Each row is a point. A path goes straight from each point to the next, and from the last back to the first. The post is the endless flat space through its rows: a point in 2 columns, a line in 3, a plane in 4, and so on, so that a path can go around it. How many times does the path go around the post? Going back the other way cancels.

Post:
[[-1 14]]
Path:
[[ 38  49]
 [-27  45]
 [-40  -4]
 [ 11 -42]
 [ 21   0]
 [ 35  25]
 [ 47  18]
 [ 13  30]
 [-40  38]
 [-20  13]
 [  2  -8]
 [ 50  -8]]
Times around: 2

Post, 7 rows:
[[  7 -11  10  -2 -36  10 -16 -11]
 [ -5  22  16  22  22 -13  39  31]
 [-47   3  34 -22  40 -44 -10   2]
 [-58  24 -41  -2  54 -31  -3  33]
 [-16   4  15  -2   0  -6 -62  35]
 [-12 -15 -16 -89 -34  27  27  32]
 [ 20 -38  25  56  -3  35 -68  17]]
Path, 13 rows:
[[-47 -15  11 -40 -23  14 -32  48]
 [-28   0 -19   3  -2 -44  25  30]
 [ 18 -53   0   3  23  11 -17   5]
 [  2  -2 -14 -48  23  41 -31  34]
 [-30  14  17  12  -4   5 -26 -43]
 [ -5 -10  -9  52   5  33  65  22]
 [-62 -46  26 -23 -15  -2 -40   5]
 [ -2  31  49  17  18   8  -1  59]
 [-26 -24  -6  24  75  23 -64 -32]
 [ 11  -5  -8 -30  14  18  38   3]
 [ 16  24  -1  37  -5  11  31 -12]
 [  6  16  14 -38  34   5 -16  63]
 [-14  22  15   8 -20  24 -41 -12]]
Times around: 1

Post (13 x 14):
[[ 18  -8   2  20  22  38  17  21  -6 -17  19 -10 -24  18]
 [-16 -22  25   0  21 -31  -3 -13   0  30  25   0  -2   2]
 [  2 -40 -18  -4  -5   7 -12  13  42  20 -14 -21 -22  12]
 [-30  -7 -51 -23  57 -10  -8 -15  25  32  43  15 -26 -17]
 [ 17 -25 -22  31  -2  -1  14   9  15  16  11 -36  10  11]
 [-24 -28   4  -1 -21   6  -5 -32  30 -26   6   9  15  -7]
 [ 44  -1 -38  21  -9 -29 -10 -22 -28 -25 -27  32 -11 -53]
 [-19 -26   1   4 -29  -6 -18  11  -5  23  19 -27   2  -1]
 [-22  23 -12  29  17  60 -38 -38 -21 -16 -45  39  16  -3]
 [  2  -4   0  -8  17  33  31 -15   6  -2   4  30 -22 -69]
 [ -2   9 -33 -22 -31 -12  12 -10   8  15  -4  78  28 -11]
 [ -7 -16 -30 -15  18 -18   6  10  -9  10 -13 -52  -7  -7]
 [ 33  11 -17  -9 -31  23  14 -16 -15  12 -20 -34  -4   6]]
Path:
[[-14 -26  11  34 -48  38  -9 -35  54  23  -2 -21 -22 -24]
 [-16   4 -29  10 -18  48  -9 -20  26 -30 -10  13  -9 -36]
 [ 16   3  -7 -18 -17 -52 -10  14  -5   2  -1 -11  -3 -26]
 [ -4 -28 -19  17 -18  18 -33   2  -4  -2  15 -23  -2 -21]
 [-31  -8 -14 -40  -7  15  35 -31 -16  -1  11 -15  31 -11]
 [ -8 -23 -23  15  -5  -4   6 -13   5  11  24  -3  13  -8]
 [ -4 -17 -27 -26 -11  12  -8  28 -58  -5 -19 -39  25  23]
 [ -6 -19  20  -1  10  31 -21 -11  36  15  41  43 -12 -47]
 [  6   0  27 -18 -18  -3   7   5   1   7   6   0  -5  19]
 [ -8   1 -29  16 -18 -16  50  20 -12   2   5   2  32 -25]
 [ -5 -49 -14  23  -8  16  16  27  18   3 -19  13  -1   7]
 [ 19 -35  -2  13  -8   3  -5 -18   6  -2  -7  25  -7 -15]
 [ 22 -21  -9 -35 -15  34   8  14 -11  27  29   5 -44  13]
 [-10 -40 -33  28 -14  44 -26 -12  25  45  20  27 -38  -5]
 [-23 -12  10  13   5  32  11   5  19  36  -7  26 -38  -8]
 [ 32 -24 -95  -6  -4 -16  27  43 -23  30   4  -5  -9  -1]
 [ 39 -55 -18  14   4  24  18   3  21  16 -19  -4 -27  -2]
 [-15   3 -29 -17 -23   5  10  -7  14  18  -2   7   7  21]
 [-19 -16  -4  39 -50 -19 -32  -9  27   8  21  10   4  -8]
 [ -6  21   0  14  49   6  13  16  11  47  10   3 -15 -32]
 [  8 -14 -31 -12  -6 -12   5   2  12 -29  -1  -9 -26   2]
 [ -9 -25 -32 -13   7   1   4 -29  31  -5  10  37 -15   0]
 [-14 -34 -48   9  32  20 -25 -13  -4  -8   1 -16   1   2]
 [-22 -18 -24  11  -6  18 -42 -50  -9  40   9   4  44 -17]
 [ -1 -30 -40  10  -4  12  23 -26  13   0  10   7   6 -16]
 [-34 -13 -20   7 -11   8  -9  18 -13  -7 -16 -17 -15 -40]]
Times around: 0
